Every row gives one point. Each copy is the shape, with its points in the same order, turned, moved and blurred by noise. Say if it was mirrored as well.

Shape, 5 rows:
23 41

18 -24

-32 35

11 20

38 -61
Copy 1 (5 x 2):
10 38

35 -23

-38 4

14 8

69 -53
Copy 1 is: only turned
Copy 2 (5 x 2):
-19 35

6 -19

-68 10

-16 11

48 -41
Copy 2 is: only turned
Copy 3, 5 rows:
-22 50

-18 -6

31 43

-5 19

-33 -52
Copy 3 is: mirrored
Copy 4, 5 rows:
33 38

25 -27

-21 35

18 19

40 -66
Copy 4 is: only turned

Shape:
8 -56 -32

29 23 21

8 -15 -34

-45 -38 2

-42 8 -54

-13 -24 26

43 -22 31

-34 31 -55
Copy 1, 8 rows:
-71 5 21

25 13 28

-37 25 7

-41 -36 -23

-40 28 -52

-13 -33 8

1 -11 58

-21 46 -51
Copy 1 is: mirrored
Copy 2:
-13 -59 -37

42 11 8

-3 -17 -40

-45 -32 6

-49 10 -50

-11 -27 26

44 -41 18

-35 36 -52
Copy 2 is: only turned
Copy 3:
0 -54 -38

39 29 -3

-8 -28 -39

-45 -42 3

-54 6 -46

-2 -28 22

52 -34 4

-49 27 -52
Copy 3 is: only turned

Shape:
10 72 39

0 24 30

43 17 -15

-42 1 45

18 -6 -38

-14 -11 -9

-35 -49 37
Copy 1:
-23 81 45

-26 31 35

26 25 -4

-61 1 48

10 -2 -27

-26 -9 -3

-49 -46 45
Copy 1 is: only turned
Copy 2, 7 rows:
-77 54 34

-27 24 26

-40 -20 -15

20 57 46

2 -12 -29

8 16 -12

51 21 45
Copy 2 is: mirrored
Copy 3:
-4 64 19

-15 16 7

26 13 -43

-38 -16 37

38 -24 -33

7 -31 -2

-48 -57 10
Copy 3 is: mirrored

Shape:
20 -31 17 -20

-20 42 -10 38

-48 20 18 20

-14 -10 -1 -13

-18 58 32 27

66 -86 -33 26

32 -38 -54 15

-5 -31 13 26

-8 -38 -8 -4
Copy 1, 9 rows:
39 -37 23 -6

-26 32 4 35

-39 11 39 11

2 -18 17 -9

-15 55 45 25

67 -94 -21 45

34 -45 -43 28

4 -41 33 33

3 -48 7 -2
Copy 1 is: only turned
Copy 2, 9 rows:
-19 -31 1 -7

53 42 15 12

41 6 51 -19

10 -12 8 -22

27 48 44 20

-2 -84 -61 41

29 -39 -59 14

22 -48 14 12

10 -40 -2 -30
Copy 2 is: mirrored

Shape:
6 37 -16 30

-3 6 46 -21

-15 -17 30 -17

50 -15 -27 42

48 61 34 6

-23 -36 -50 -31

-39 10 22 -32
Copy 1:
-6 38 -33 25

6 29 47 -8

12 8 39 -7

61 11 -43 29

21 96 -1 22

7 -37 -23 -52

-30 14 29 -33
Copy 1 is: only turned
Copy 2, 7 rows:
-40 -8 23 -2

26 46 20 -13

33 35 -4 4

1 -63 17 2

-10 10 67 -50

2 -3 -74 8

4 62 -13 -1
Copy 2 is: mirrored
Copy 3 (7 x 4):
-22 -46 -31 -6

-16 -14 48 -40

-17 9 41 -41

49 -24 -48 -14

-12 -88 8 -36

-9 55 -36 -57

-48 2 21 -43
Copy 3 is: mirrored
Copy 4:
-1 54 13 8

-29 -5 49 -17

-39 -16 36 -6

37 8 -29 14

28 50 53 -38

-61 0 -50 -11

-69 12 33 -16
Copy 4 is: only turned

Shape:
14 41 -51 -26 -60 -17

-24 31 -57 54 63 -16

28 12 5 -43 -80 -9

26 -42 -2 -11 33 31

-13 5 -1 -54 -64 -15

-44 9 -11 0 36 34

24 7 4 37 5 -7

-2 -15 -4 0 -80 -25

11 -17 48 -28 -1 -26

-17 -1 -43 4 17 -34
Copy 1:
0 -68 -40 -7 28 -1

-11 80 -37 4 32 -15

14 -97 8 -23 -8 16

44 25 20 -72 6 35

-11 -78 -4 -44 -23 -3

-35 40 -8 -56 2 29

26 16 15 7 2 21

23 -60 -18 -4 -48 6

15 -20 60 -41 -23 -8

8 22 -29 -26 4 -29
Copy 1 is: mirrored
Copy 2 (10 x 6):
9 53 -34 -21 -29 -67

-9 -6 -50 10 95 -20

24 34 18 -12 -70 -58

35 -50 -4 -24 0 12

-10 23 22 -40 -51 -65

-16 2 5 -36 49 15

19 -12 -2 39 19 -20

-28 10 4 17 -61 -57

22 -29 58 -9 -11 -45

-12 -19 -27 -16 35 -51
Copy 2 is: only turned
Copy 3 (10 x 6):
13 61 -48 8 -37 17

-46 -9 -54 100 39 3

37 42 -1 -32 -47 11

12 -67 -20 6 17 23

-2 27 -11 -31 -56 -8

-65 -35 -18 28 6 26

16 -5 6 51 20 9

29 22 7 19 -68 -10

6 -19 25 -18 7 -33

-19 -6 -51 48 -5 -23
Copy 3 is: only turned

Shape (9 x 6):
29 -2 -34 19 44 -15

-32 -8 93 22 10 -23

46 -25 -14 -9 12 -9

62 -18 -3 -34 52 -5

24 -48 14 25 12 11

-34 -20 46 -18 2 -41

29 -2 -24 21 12 56

3 16 47 59 -37 -7

-13 33 36 54 -44 19
Copy 1:
21 -12 -43 47 64 -12

-32 22 76 -17 38 -33

36 -33 -39 -2 34 -18

30 -42 -57 -23 74 -6

0 -59 -5 16 36 -18

-21 23 15 -24 8 -44

20 -55 -34 34 28 44

33 -10 63 30 3 -7

32 0 57 38 -9 18
Copy 1 is: only turned
Copy 2 (9 x 6):
21 8 -41 38 14 -4

-7 -36 74 31 63 -49

45 -13 -16 6 0 1

59 13 -39 -17 30 -12

24 -44 3 27 40 9

-19 -33 32 -9 19 -60

24 -1 -13 17 37 69

12 -16 73 66 25 6

-8 -2 84 55 18 33
Copy 2 is: only turned
Copy 3:
38 -5 -31 14 18 -18

-38 0 68 50 61 15

30 -17 4 -30 17 -15

50 24 6 -40 45 -28

32 -39 20 -6 44 15

-56 -9 27 7 47 -3

57 -1 -12 -6 10 50

-2 -29 59 54 -17 20

-6 -14 50 55 -29 49
Copy 3 is: only turned
Copy 4:
41 2 -17 2 36 -27

-96 -14 24 10 46 -18

19 -38 -26 0 34 12

29 -29 -43 -14 71 16

2 -48 24 -1 37 8

-70 -27 -23 4 34 -37

34 -15 27 -47 8 14

-41 13 50 20 -12 16

-48 20 49 -4 -23 20
Copy 4 is: mirrored

Shape, 11 rows:
80 -6 -48 42 5 18 -24 17

7 12 38 -17 -12 4 -6 -7

25 -36 14 -12 34 -44 29 28

-18 -18 -24 -18 83 -18 -9 20

8 -12 -41 34 25 -70 -57 43

16 0 19 1 6 1 14 23

36 43 1 43 -39 20 63 -16

35 11 1 -31 -46 20 47 -41

80 27 -11 46 -36 14 25 -81

-40 -59 -11 -7 17 -19 8 33

-18 1 -19 -47 17 -45 7 46
Copy 1 (11 x 8):
40 -24 -49 34 -2 50 -25 -24

12 -2 61 -9 -14 17 -6 12

34 -33 15 14 17 -44 30 15

-28 -35 2 -11 64 -37 0 -11

-13 -15 -43 42 6 -50 -56 14

13 -11 24 8 2 12 18 21

25 48 17 27 -40 55 56 -21

50 20 42 -39 -43 32 35 -31

55 26 25 38 -59 60 11 -86

-30 -49 -3 -22 -7 -40 24 24

4 9 2 -37 23 -50 2 35
Copy 1 is: only turned
Copy 2, 11 rows:
45 -14 -54 10 -29 25 -16 49

11 20 29 -6 13 -7 3 -24

19 -14 -9 -25 12 -45 74 11

-22 -9 -55 -31 66 -28 39 16

-17 -20 -59 -9 -18 -77 -8 58

8 17 10 -3 3 -8 35 13

31 74 -3 35 -54 30 29 -13

44 46 0 -21 -27 35 27 -57

72 28 -31 61 -58 28 -5 -53

-54 -22 -17 -40 7 -24 57 8

-10 31 -21 -73 20 -52 33 19
Copy 2 is: only turned

Shape, 15 rows:
-27 23 16 22 -28 -18 -26 36 35

-15 6 -9 31 -22 -16 -16 -23 57

-28 63 -25 18 7 6 -10 -43 63

54 -41 -10 -38 58 -35 2 43 2

9 -35 -18 -31 29 27 11 -38 -20

-29 8 10 0 -38 -47 -13 -35 44

-33 -22 -39 -32 46 37 10 -15 -17

-33 41 32 45 10 -25 -15 -7 34

-36 14 7 20 -19 -14 25 5 53

0 -23 5 42 -14 -6 -27 7 69

-8 -32 5 -25 63 23 40 -40 7

-29 -7 -58 32 22 10 51 -63 -26

24 -8 -7 -29 42 58 51 -31 -29

-47 -31 -26 -2 61 17 30 -40 -16

13 -12 32 25 -4 -38 -57 17 24
Copy 1 (15 x 9):
-10 -36 2 0 36 -38 -29 18 31

0 -31 -3 2 0 -22 -14 -35 56

-5 18 -40 -20 26 -4 -9 -52 69

-3 0 99 -37 -3 22 54 25 -2

1 -7 24 -11 7 62 36 -45 -29

13 -39 4 -31 7 -44 -29 -51 25

-48 1 0 -10 21 44 50 -38 -33

-1 -9 14 4 69 -34 -24 -30 54

4 -42 -11 -6 35 -42 17 -22 43

-9 -58 23 14 2 -4 -7 -11 72

-9 -14 32 -23 44 51 73 -62 -3

-6 29 -10 42 6 3 59 -84 -15

30 6 2 -3 40 72 73 -34 -30

-42 6 19 8 37 29 62 -79 -19

0 -38 65 2 17 -11 -43 2 33
Copy 1 is: mirrored
Copy 2 (15 x 9):
-59 12 -24 -9 32 26 1 18 21

-39 7 -21 2 10 -5 -25 -29 49

-43 67 -36 -27 -8 -10 -11 -35 64

26 -24 9 -52 -9 -54 -33 66 -18

12 20 29 -54 -45 -22 -36 -29 -31

-22 -6 -19 -20 40 -2 3 -49 37

-34 35 21 -76 -57 -31 -21 -21 -32

-48 52 -8 15 37 -16 14 -6 32

-53 5 6 -20 3 5 16 -14 55

-52 -11 -4 17 8 -6 -54 3 38

1 39 64 -59 -41 -58 -21 -20 2

-16 31 4 -18 -83 -43 26 -65 -6

30 53 53 -62 -74 -12 -17 -7 -14

-36 29 39 -52 -53 -64 -1 -42 -26

-24 -1 -19 15 51 -3 -38 17 -5
Copy 2 is: mirrored
Copy 3:
-54 23 2 18 -25 2 -39 30 26

-39 5 -46 12 5 22 -31 14 58

-37 59 -69 -6 19 35 -26 -4 45

8 -51 8 -59 2 -62 21 -3 -8

-21 -48 -20 -34 53 31 5 -34 -24

-47 -4 -40 -1 30 21 -53 52 40

-61 -10 -26 -31 38 13 15 -57 -34

-27 47 -11 44 24 5 -20 23 38

-61 18 -5 -5 3 18 -3 31 51

-32 -9 -7 17 -15 3 -32 0 74

-33 -20 -9 -33 83 12 27 -39 4

-59 -18 -84 16 54 41 56 -19 -3

-7 -23 -1 -42 54 49 56 -38 -25

-70 -11 -30 -1 74 2 32 -41 -15

1 -18 3 25 -10 -18 -54 26 23
Copy 3 is: mirrored

Shape, 15 rows:
31 -10 -9 -22 46 -49 -36 -46 -56

-27 57 -61 -3 -56 -10 -33 43 -18

19 9 34 48 -6 -7 -23 -28 30

12 -9 -33 1 -14 36 -44 12 -23

35 -28 23 -29 16 14 59 -30 -69

-15 -52 -67 2 8 1 1 59 19

51 -18 -69 -15 -60 22 -26 -27 -56

7 -32 -23 3 -14 -26 0 49 -26

0 -24 48 -43 -42 21 -37 17 -6

4 -23 42 7 -8 1 47 0 40

-31 -36 -27 -8 -18 6 14 -14 -51

48 -14 29 -36 49 -39 -51 3 29

57 44 -23 18 31 -54 -10 19 20

31 13 19 17 -4 -52 30 60 26

-45 -13 5 -6 11 -33 20 -53 -2
Copy 1:
16 16 5 -33 51 36 66 -25 -37

24 50 -12 -9 -85 12 49 37 34

22 17 40 8 10 -19 -23 -53 29

50 -12 -20 5 -35 25 8 1 -6

-12 -56 27 -22 23 -25 44 -11 -74

-16 -28 -53 21 -3 21 19 42 47

68 -50 -24 5 -54 18 75 -27 -25

10 -21 -9 29 2 10 52 40 9

43 -47 71 -28 -7 8 9 36 21

-34 -48 36 -1 15 -40 -8 -7 27

-20 -37 7 7 -25 39 31 5 -19

42 7 24 -46 84 -2 27 -5 36

19 66 -24 -3 34 -46 51 -10 29

-11 17 22 19 27 -67 43 31 52

-64 -5 32 -27 12 26 25 -43 2
Copy 1 is: mirrored
Copy 2:
28 -46 32 -67 -12 -23 -13 -36 -52

57 40 -28 1 -23 -23 -15 40 56

-29 -2 39 37 23 -13 17 -5 -20

38 14 -26 2 20 20 -37 12 -19

22 -44 0 -61 5 56 53 12 -75

3 -30 -53 -28 62 -14 -39 65 12

53 4 -43 -4 -47 2 -31 39 -70

32 -37 5 -21 28 2 -20 59 1

-14 18 33 -14 -1 72 -34 32 -5

-55 -13 14 -8 38 26 48 46 -17

27 -49 -41 -21 -11 37 4 20 -8

-32 -1 65 -61 41 -22 -35 -8 -32

18 16 38 -30 42 -81 23 18 -19

-5 -4 50 -28 53 -29 39 74 8

-35 -53 -8 -25 -15 4 34 -18 10
Copy 2 is: mirrored
Copy 3 (15 x 9):
65 39 -15 47 41 -41 6 3 -41

-1 -18 -53 10 -86 -25 -53 58 -12

-4 -2 24 -10 11 -42 -30 -33 36

19 -34 -28 -14 3 6 -38 30 -15

13 54 11 -15 26 42 41 -7 -53

0 -46 -67 -16 3 -4 34 67 29

59 -38 -44 -37 -26 -1 -18 -5 -76

7 -8 -24 -28 -4 -29 24 61 -7

36 -23 64 -5 -17 19 -23 43 3

-16 12 33 -28 -1 12 35 -11 50

-11 -20 -15 20 -3 8 29 20 -47

85 26 16 15 44 -25 -10 21 58

32 53 -52 -21 -1 -60 -20 10 46

-7 43 -2 -51 -25 -42 14 38 60

-8 1 10 57 -9 -14 39 -17 3
Copy 3 is: mirrored

Shape, 16 rows:
-47 -7 -40 -6 40 -27 -6 8 34 23 -34

21 -40 2 15 -51 -38 23 -7 -48 -2 4

37 -47 -28 48 -68 14 45 51 8 -40 36

-30 28 -53 -33 44 -38 6 -44 55 45 -2

-22 -5 -2 -18 43 -19 -17 -15 75 -32 38

-9 11 -16 -21 45 23 51 -1 22 -45 47

40 -67 -25 32 -13 -32 0 -6 -36 -19 0

-40 14 -52 -10 45 -7 -40 33 0 16 48

3 34 -60 -70 44 -23 -47 1 37 22 -10

-7 16 -42 -5 23 40 -51 21 -4 33 22

22 -40 8 38 -31 12 23 -2 -5 -12 -31

-11 -63 -59 -31 6 -18 21 -19 19 26 -19

-16 10 -79 6 34 -41 1 -63 44 10 -18

61 -17 26 49 37 9 31 71 10 -7 62

3 -42 -34 -2 9 -3 -2 -46 23 26 11

-26 -6 -38 -27 -8 -37 -13 -36 27 48 5
Copy 1 (16 x 11):
-43 34 -32 -3 18 -30 13 -40 17 -15 -55

18 -2 8 8 41 -23 2 55 -22 46 1

40 -31 -18 58 -15 -4 35 90 22 10 -4

-54 10 -51 -43 19 -40 42 -76 20 8 -12

-20 -26 -2 -22 6 -28 14 -46 45 -58 -1

-18 -29 -4 -18 14 15 73 7 -9 -65 -6

31 -5 -22 42 63 -27 -20 43 -20 16 -10

-23 14 -43 -25 -44 -20 -7 -26 -34 -50 -22

7 19 -73 -76 19 -11 7 -58 11 -21 -47

-4 15 -55 -15 -28 36 -12 -39 -21 -20 -15

17 8 6 60 56 23 16 30 22 23 -21

-30 -27 -51 10 47 -25 22 -19 5 27 -59

-62 16 -79 -17 53 -42 26 -36 34 1 1

79 -3 17 50 -16 -11 55 6 -30 -54 10

-20 -33 -37 10 37 -16 7 -34 4 21 -3

-36 -6 -29 -23 13 -34 3 -38 12 44 -16
Copy 1 is: mirrored
Copy 2 (16 x 11):
-59 -12 -36 -8 31 37 22 24 23 4 -2

-26 2 25 8 -37 -59 -19 10 -52 -9 -3

5 -26 -32 43 -94 -50 -30 17 -13 -61 20

-66 -2 -31 -34 17 42 43 -38 37 40 22

-33 -43 -16 -32 8 16 -32 -25 80 -7 27

5 -39 0 -44 -16 15 15 -19 35 -58 56

-27 0 -17 18 0 -71 -32 -7 -37 -36 -5

-53 -5 -35 -15 26 36 -23 24 14 -4 89

-37 29 -67 -66 31 17 6 7 43 42 40

1 22 -45 3 21 41 -30 18 -5 11 70

14 0 -1 29 -25 -23 -14 8 -20 -31 -34

-38 -43 -59 -18 9 -10 22 -10 -26 13 -12

-77 18 -48 -23 13 29 22 -59 19 -1 -8

30 -19 8 60 -10 -56 -3 19 48 -55 82

-24 -23 -32 3 13 -1 -10 -45 -12 16 7

-61 -8 -23 -17 -3 17 1 -20 -4 54 11
Copy 2 is: only turned
Copy 3:
-44 5 -16 38 54 2 9 48 36 22 -35

5 -38 31 25 -74 16 15 14 2 -22 16

-28 -51 -37 -25 -51 47 8 29 20 -76 54

1 39 -24 62 59 24 34 21 79 29 -35

-24 37 0 2 70 1 -13 -17 62 -18 11

5 14 4 23 70 53 -11 13 15 -64 12

-11 -69 14 35 -39 -3 -24 11 30 -26 19

-31 26 -18 31 57 53 -43 30 11 44 25

1 28 -15 23 47 43 -43 19 63 52 -53

-10 -9 -44 13 34 58 -31 4 -7 51 -2

-21 -55 -17 -3 -34 -4 19 2 1 -46 -17

-18 -63 17 31 28 31 23 29 71 5 -26

-19 2 -37 92 40 17 12 2 86 1 -36

34 -23 -32 -34 29 -15 -37 47 -24 -56 68

0 -39 -3 36 28 20 25 -16 54 14 -1

-8 11 0 35 13 27 37 7 65 48 -15
Copy 3 is: mirrored
Copy 4:
-52 -10 -32 -12 41 -40 -20 5 22 37 -26

-17 -36 38 45 -14 6 43 16 -35 8 -11

-17 -34 7 51 -7 55 63 81 27 -2 37

-43 37 -60 -21 15 -68 -2 -39 9 65 0

-51 19 -35 -22 50 -14 26 -48 29 -8 41

26 8 -35 -51 37 -1 31 7 7 -2 45

-4 -44 8 71 40 8 49 14 -16 14 -10

-48 59 -41 1 70 -5 -10 34 -29 10 6

-44 74 -58 -13 33 -27 22 -31 12 33 -57

-14 78 -18 24 46 9 -31 24 -4 27 -18

4 -47 25 44 4 15 15 18 30 10 -6

-38 -33 -33 2 32 -7 27 -3 9 71 -20

-22 -2 -86 22 18 -65 11 -35 11 43 -7

30 31 50 23 60 -10 60 66 40 -14 52

-17 -1 -26 37 29 -5 12 -29 8 53 9

-56 17 -26 18 8 -34 4 -39 -13 64 -8
Copy 4 is: mirrored

Shape, 17 rows:
19 -38 -21 -14 -40 -10 -16 -4 17 -7 -17

25 6 7 -26 -40 -14 0 -18 -3 -35 -38

-16 23 1 8 27 -13 -38 17 -33 -2 53

10 6 26 30 -25 16 10 -12 17 1 -29

-68 -40 97 -2 35 -17 -9 71 -32 -48 -69

-19 -32 49 -12 72 33 2 78 -45 -1 -70

-1 14 -14 -5 -24 -1 -1 7 0 -34 -8

-21 30 8 -20 11 24 -42 -17 22 27 13

32 33 29 -33 11 -3 -50 27 14 6 29

-41 -45 77 -28 67 27 3 43 -48 -69 -44

-27 36 -27 -28 10 -41 -31 14 -9 33 10

8 9 21 -20 38 -34 -13 -40 -25 35 34

5 41 27 -10 45 -24 4 30 -9 3 -2

30 -17 -3 20 -46 9 18 -13 1 -22 2

-25 15 6 -40 41 -25 15 15 33 -1 60

-28 -48 77 -24 -29 16 22 72 -45 -16 -51

9 -1 -4 7 38 -56 -45 11 20 25 26
Copy 1 (17 x 11):
18 9 -30 -18 -37 4 -22 9 27 26 -35

32 51 -23 -5 -8 0 -30 -34 33 12 -13

21 -18 9 3 8 -22 -40 9 -73 -18 6

11 1 -2 18 -20 2 22 -22 38 -1 8

38 -23 -26 -53 27 34 32 -51 7 -121 -59

54 -28 -30 -27 -11 89 38 -61 -43 -68 -23

34 19 -33 3 -19 -18 -25 -3 12 -15 6

-30 18 6 36 -6 19 -23 7 -36 -13 -2

35 27 25 28 31 33 -38 26 -34 -9 -12

29 -32 -42 -66 31 67 -4 -73 -18 -91 -5

13 38 -18 24 -9 -28 -8 15 -67 -9 -40

-8 15 12 -6 36 -17 -5 -24 -61 34 -15

39 19 -11 20 36 6 16 -16 -46 -23 -4

29 7 -11 -12 -22 -17 -10 -5 44 23 24

-2 25 -46 -7 48 1 1 46 -57 -11 14

53 18 4 -73 -25 49 39 -35 18 -79 -15

15 -15 -10 22 30 -14 -4 30 -50 24 -52
Copy 1 is: only turned
Copy 2:
34 3 -7 -13 -19 -43 -18 -7 -12 -27 20

49 19 14 -9 -5 -28 -6 -24 25 -44 -16

-63 1 -13 12 41 2 -19 -52 14 9 16

31 19 -11 32 -27 -8 29 -7 25 -8 1

-27 -56 14 70 37 -15 97 -37 -30 -90 -35

-17 -92 -17 22 48 -9 101 -23 19 -54 10

-3 16 -4 -4 -6 -8 -13 -12 27 -42 0

-22 -26 -4 2 -26 -8 -12 -33 26 38 -13

-35 -10 44 2 18 -47 -4 -40 41 27 13

-9 -87 33 54 57 32 67 -40 -5 -85 -4

-47 -10 -36 -26 22 -43 -23 -31 12 16 -32

7 -9 -13 13 58 -7 -18 -46 2 55 -17

-27 -13 -6 18 53 -24 21 -21 46 4 -24

37 41 -3 2 -10 -2 0 1 10 -26 34

-54 -18 19 13 46 -1 -31 26 8 20 -22

-1 -16 28 -3 20 -10 111 -21 -31 -74 -4

-30 -12 -24 33 36 -62 -30 -20 2 31 10
Copy 2 is: mirrored
